Every row gives one point. Two turns around zero, p and q, are shown by what they do to some points. Write where each new point lands after one turn and then the other. Backwards means that the second turn is done in reverse. Each puzzle has new turns, and all numbers are rounded.
In the rows, 128 means zero.

Turn p:
[144 159] -> [151 155]
[ 99 117] -> [ 97 124]
[164  88] -> [154  81]
[127 153] -> [133 153]
[107 123] -> [106 128]
Turn q:
[148  90] -> [169 115]
[125 167] -> [ 98 153]
[111 128] -> [116 116]
Where do these land?
p, then q: [142 176] -> [114 176]
p, then q: [129 104] -> [142 108]
q, then p backwards: [156  94] -> [172 134]
p, then q backwards: [110 129] -> [119 144]
p, then q: [103 136] -> [103 122]

Turn p:
[110 154 142] -> [ 96 140 126]
[ 95 140 115] -> [112 139  96]
[153  93 147] -> [147  93 154]
[105 148 104] -> [121 153  99]
[177 105 133] -> [164 115 167]
Turn q:
[151 102 128] -> [140  96 130]
[ 99 146 152] -> [113 159 152]
[ 99 121 127] -> [ 99 132 134]
[126 128  75] -> [113 120  78]
[166 143 157] -> [175 132 146]
Where do these land?
q, then p: [ 99 135 163] -> [ 84 127 140]
p, then q backwards: [ 92 130  94] -> [133 150  84]
p, then q: [176 120 115] -> [174 125 148]
p, then q: [121 144 112] -> [130 145 112]
p, then q backwards: [151 111 156] -> [134 100 155]

Turn p:
[121 160 127 117] -> [136 155 117 145]
[155 107 145 121] -> [135 116 163 118]
[ 94 126  65 126] -> [119 139  68  92]
[111 123 159 109] -> [101 144 151 138]
[159 125 145 167] -> [149  86 142 148]
Turn q:
[101 148 147 118] -> [ 94 142 124 114]
[176 152  96 140] -> [180 154 107 142]
[110 146  98 132] -> [116 142 108 157]
[118  60 142 108] -> [120  59 149 119]
[115 133 125 151] -> [120 141 142 145]
[147 129 160 119] -> [137 129 137  92]
Where do these land?
p, then q backwards: [112 151 114 119] -> [130 157 114 125]
q, then p: [ 84  95 134 105] -> [ 73 117 123 109]
p, then q backwards: [109 151 110 109] -> [131 167 120 125]
p, then q: [156 115 105 147] -> [154  95 121 119]
p, then q backwards: [162 153 128 120] -> [163 128 119 152]
p, then q: [145 103 176 168] -> [121  96 189 122]

Turn p:
[ 94 114 158 139] -> [ 97 149 155 113]
[100 162 154 126] -> [132 178 134 118]
[158 132  96 126] -> [146 103 104 147]
[130 138  99 133] -> [127 125 101 143]
[174  88  79 129] -> [129  56 106 149]
[133 147 153 139] -> [141 149 148 138]
[107 116 157 104] -> [123 138 147  89]
Turn q:
[133 106 139 130] -> [138 110 131 114]
[ 92 114 147 161] -> [134  94 160 154]
[116 136 158 120] -> [130 136 161 122]
[175 165 126 111] -> [146 181 105 114]
[124 119  69 119] -> [ 92 118  82 137]
Where do these land?
q, then p: [150 165  97 141] -> [132 141  96 170]
q, then p backwards: [129 154  78 144] -> [117 153  86 159]
q, then p: [122  88 147 115] -> [127 106 142  89]
q, then p: [115 121 142  98] -> [129 143 135  96]
p, then q: [107 159 117 172] -> [132 140 132 185]
p, then q backwards: [139 110 161 100] -> [131 106 169 117]
p, then q: [134  98 154 126] -> [132 118 157 103]

Turn p:
[104 122 184 137  94 171] -> [112  87 172  87  93 132]
[124  96 145 107 114 148] -> [135  92 135 102 138 114]
[116 144 110  97 156 106] -> [108 159 111 128 163 121]
[162 147  93 151 161 124] -> [159 167 120 160 136 155]
[124 132 139 128  83 146] -> [128 111 124 100  91 123]
[108 104  89 142 146 116] -> [121 113  98 159 152 150]
[158 152 137 133 141  84] -> [132 169 136 160 122  99]
Turn q:
[ 95 135  72 141 134 155] -> [148 175  94 147 152 151]
[108  95 145 106 135 117] -> [ 88 107 124 132 133 146]
[103 121 131 164 110 155] -> [134 142 118 178 113 126]
[184 120 145  80 119 106] -> [131  79 140  70 109 132]
[135 120 138 128 143 112] -> [118 113 137 123 142 119]
[153 140 151 123 157 119] -> [130 113 167 111 141 119]
[127 142 124  86 155 148] -> [127 140 150 103 139 169]
[117 115 125 164 140 143] -> [138 130 126 168 145 123]
[130 164 120 159  59  96] -> [137 154  95 120  79  66]
Where do these land?
q, then p: [163  88 115 143 116 145] -> [176 102 116 149 135 131]
p, then q: [124  77 128 157 143 109] -> [135  97 121 173 154 110]
p, then q: [139 125  93 159 121 132] -> [171 128 112 142 121 130]
p, then q: [138  92 125 132 128  73] -> [127 117 106 144 163  80]
q, then p: [150 160 146 138 137 150] -> [141 137 160 124 108 100]
q, then p: [110 179 158  75 126 145] -> [ 98 135 151  61 100 115]
p, then q: [ 91 162 149 107 106 134] -> [ 84 156 117 114 107 151]
q, then p: [110 141 110 114 146 136] -> [124 151 139 110 135 147]

Turn p:
[107 113 165  93 170 128 115 176] -> [126 112 174  98 133 135  73  95]
[148 114 114 200  91 132 103 132] -> [131 144 123 196  90 132 133 168]
[135 145 149 145 155 105 107 117] -> [120 156 147 138 131  91 121 116]
[152 155 110 136  77 126 127 127] -> [155 158  97 132 105 141 152 147]
[102 154 155 120 151 139 155 141] -> [111 147 143 106 168 148 112 117]
[139 126  77 133 114 148 143 100] -> [118 109  77 133 127 127 152 153]
[142 130 157  91 150 146 148 119] -> [148 117 123 111 171 124 115  99]
[114 116  74 143  94 146  89 119] -> [103 113  90 150  70 142 143 136]
[127 118 115 110 145 111 140 163] -> [130 112 145  93 123 126 108 146]
[114 110 165 108 132  98 152  86] -> [137 113 162 123 163 114 172 101]
Turn q:
[ 95 165  94 108 161 128 126 161] -> [136 137 133 138 165  66 156 128]
[124 129 143 155  75 119 112 128] -> [129 134  92 162 111 155 109 143]
[161 165 104 113 138 134 165 115] -> [131 143 155 133 110 118 160  78]
[148 117 121 108 132 135 114  94] -> [120 145 129  95 120 134 110 106]
[100 161 143 152 140 125 131 116] -> [ 90 140 129 152 141 128 150 143]
[ 91 122  89 118 150 171 177 132] -> [130  94 111 102 155 108 191 103]
[174 119 145 144 122 133 100 138] -> [149 139 148 137 133 163  91 125]
[129 110 134 160 120  85 105 143] -> [120 106 128 159 125 127  82 150]
[130  64 179  94 115 124 121 124] -> [145 113 126  73  96 154 103 176]
Where do these land?
p, then q: [ 89 101 102 133 114 128 151 117] -> [141  89 111 108 135 136 160 144]
p, then q: [170  90  70 108 179 150 140 130] -> [152  81 118 106 138  83  59 133]
q, then p: [125 136 154 111 107  75 106 152] -> [149 165 147 135  79 138 114 147]
p, then q: [115 154 151 151 174 131 112 124] -> [ 82 153 128 143 143 108 124 155]
q, then p: [127  97 150 119  97 125 113  96] -> [128 120  95 115  92 157 122 114]
p, then q: [154 118 107 138 149 152 161  71] -> [111  68 151 131 148  91 121 108]
q, then p: [113 115 135 177  97 135 121 141] -> [101 107 111 157 116 134 100 156]
q, then p: [124 175  97  98 114 115 118 148] -> [134 171 132 120 124  92 156 157]
q, then p: [136 149 142 112 107 119 145 159] -> [161 151 128 140 131 133 130 159]
q, then p backwards: [127 145 171 131 142 151 112 142] -> [122 143 142 155 112 118 167 143]

Turn p:
[163 115 162  91  89 127 112 103] -> [139 130 134 123 136  79 113  70]
[120  99 150 137 167 159 157 156] -> [149 115 163 135 134 145 183 144]
[106 128 122  90  96 113 103 109] -> [ 95 112 136 121 132 114  85 102]
[177 143  85 143 168 110 120 149] -> [176 129  84 108 144 138 117 172]
[108  90 141 163 104 133 100  94] -> [128 165 168 165 115 135  98 110]
[101 164 155 135 150 148  94 153] -> [ 90 157 144 113 160 118 149 162]
[133 150  99 132 135 131 132 106] -> [127 138 103 110 124 155 116 125]
[120 125 135 147 156 112 170 142] -> [134 111 113 157 126 150 164 145]
[125 137 103 114  87 118 164 141] -> [115  95 107 120  81 119 124 123]
Turn q:
[130  83 123  95 158 159 104 113] -> [118  84 122 105 112 182 124 130]
[121 148 134 119 139 135 179 117] -> [124 163 153 126 133 138 143 163]
[181 119 166 174  98 125 119 133] -> [152 121 173 123 108  86 117  78]
[122  90 104 122 142 164  87 151] -> [125  77 108 152 117 169 125 108]
[111 155 150 132 138  94 131 124] -> [116 150 127 114 163 105 114 135]
[112 179 144 165  89 117 124 119] -> [ 99 165 129 143 135  72 139 107]
[132 124  97  81 144 150  97 155] -> [121  82 100 151 111 152 109 159]
[123 121 103 150 151 136 119 155] -> [139 127 118 162 138 153 112 112]
[128 136 108 100 127  98 164  79] -> [137 170 108  84 115 131 140 165]
[120 124 152 143  95 103 156 135] -> [149 141 143 121 150  94 157 123]
Where do these land?
p, then q: [150 162 171 132 111 107 121 131] -> [142 176  95 125 147 122 114 137]
p, then q: [117 151 101 140 175 115 186 129] -> [148 127 138 174  98 177 164 135]
q, then p: [141 163 141 147 119 102  98 142] -> [119 138 111 157 155 129  87 139]
q, then p backwards: [111 156  99 110 155 137 102 113] -> [101 165 102 143 122 100 125 116]
p, then q: [ 85 138 149 115 125 155 112 153] -> [113 121 142 121 182 125 148 147]
p, then q: [156  56 124  78 124 123 125 141] -> [162  93 152  64 117 129 104  98]
q, then p: [106 125 158 120 137 154 108 107] -> [101 110 163 136 134 149 136 114]
q, then p: [120 157 142 136 102 128 148 121] -> [103 120  99 150 129 124 143 135]
p, then q backwards: [139  95 145 143 122 131 102 118] -> [150 140 136 159 132 120 149 148]
q, then p: [134  49  92 140 106 111 149 108] -> [178 114 101  81  99 132 138  75]
q, then p backwards: [149 156  88 147 133 145 157 145] -> [127 106 131 189 117 117 125 118]

Turn p:
[129 131 124 169 139 168 116 112 132] -> [ 94 125 108 161 147 144 122 118 108]
[122 148  71 155 138 174 121 148 117] -> [ 76 161 113 146 115 158  87 131 127]
[137 114 115 131 147 144 117 135 159] -> [100 126 133 130 157 116 111 139 136]
[126 138 114 137 114 147  69 115 139] -> [102 124 111 114 144 124  98  83 110]
[ 95 124 124  89 129  74 170  82 127] -> [164 165 118  87 125 112 195 144 136]
[178 172 146 124 141 129 146 126 147] -> [161 134 138 164 158 141 119 113 170]
[113 112 181 135 117  59 130 154 136] -> [149  87 172 121  96  87 173 115 139]
[109 128 135 114 116 169 121 144 119] -> [117 110 129 109 126 166 111 135 114]
[165 123 131 132 102 127 150 134 132] -> [150 109 107 146 122 121 116 140 154]
[106  91 139  94 137  89 138 129  73] -> [167 139 151 100  91 109 148 160  86]
Turn q:
[142 115 134 114 150 130 116 138 174] -> [148 104 158 115 143 110 139 137 154]
[124 150 167 135 135 152 131  97 124] -> [103 112 122 137 171 143 115 109 121]
[146 108 106  83 137 125  94 113 155] -> [158 105 152  91 109 122 128 100 158]
[162 137 129 134 125 140 133  89 168] -> [128 125 140 133 158  90 120  89 149]
[102 100 102  82 103  79 158 167 114] -> [119 133 152 115  49 127 165 148  97]
[ 86  95  86 117 138  98 138 137 130] -> [144 113 104 108  80 112 165 144 112]
[109 146 138 160 112 105 113 148  98] -> [105 144 102 134 115 139  99 165 120]
[ 90 161 127 160  92 154 122 178  86] -> [ 92 175  91 151 121 178 133 170 140]
[162 108 149 143 132 153 128 104 127] -> [150 117 137 161 153 128 108 103 130]
[156 160 141 151 157 145 147 108 105] -> [133 152 122 133 181 131 109 114  99]
Where do these land?
q, then p: [134 111  96 166 104  94 127 120 136] -> [129 136 113 122  95  91 124  93 153]
q, then p: [ 98 105 148 101 124 167 109 125 146] -> [103 102 107 129 157 128 141 173 129]
p, then q backwards: [112 143 118 110 124 112 107 136 161] -> [138 158 118 103 124 129 115 112 153]
q, then p backwards: [164 147 103 165  90  89  94 148 114] -> [162 130  54 115 132 115 130 158 106]
p, then q: [142 115 104 163 130 104 124 165 136] -> [ 95 111 112 134 103 103 111 156 143]
p, then q backwards: [160 168 113 148 186 154 146  89  65] -> [169 123 126 172 117 167 170 157  55]
p, then q backwards: [137 140 148 135 132 159 161 115 135] -> [112 117 146 141 137 169 124 144 120]
p, then q backwards: [ 85 142 140 104 136 165 157 124 103] -> [105 137 134  96 146 147 126 167  86]
p, then q backwards: [139 101 125  91 110 113 124 140 147] -> [132 132 120 128 154 101  97 127 158]
q, then p: [110 106 185  96 144 125 130 117 137] -> [124  92 134 126 131 121 139 170  81]
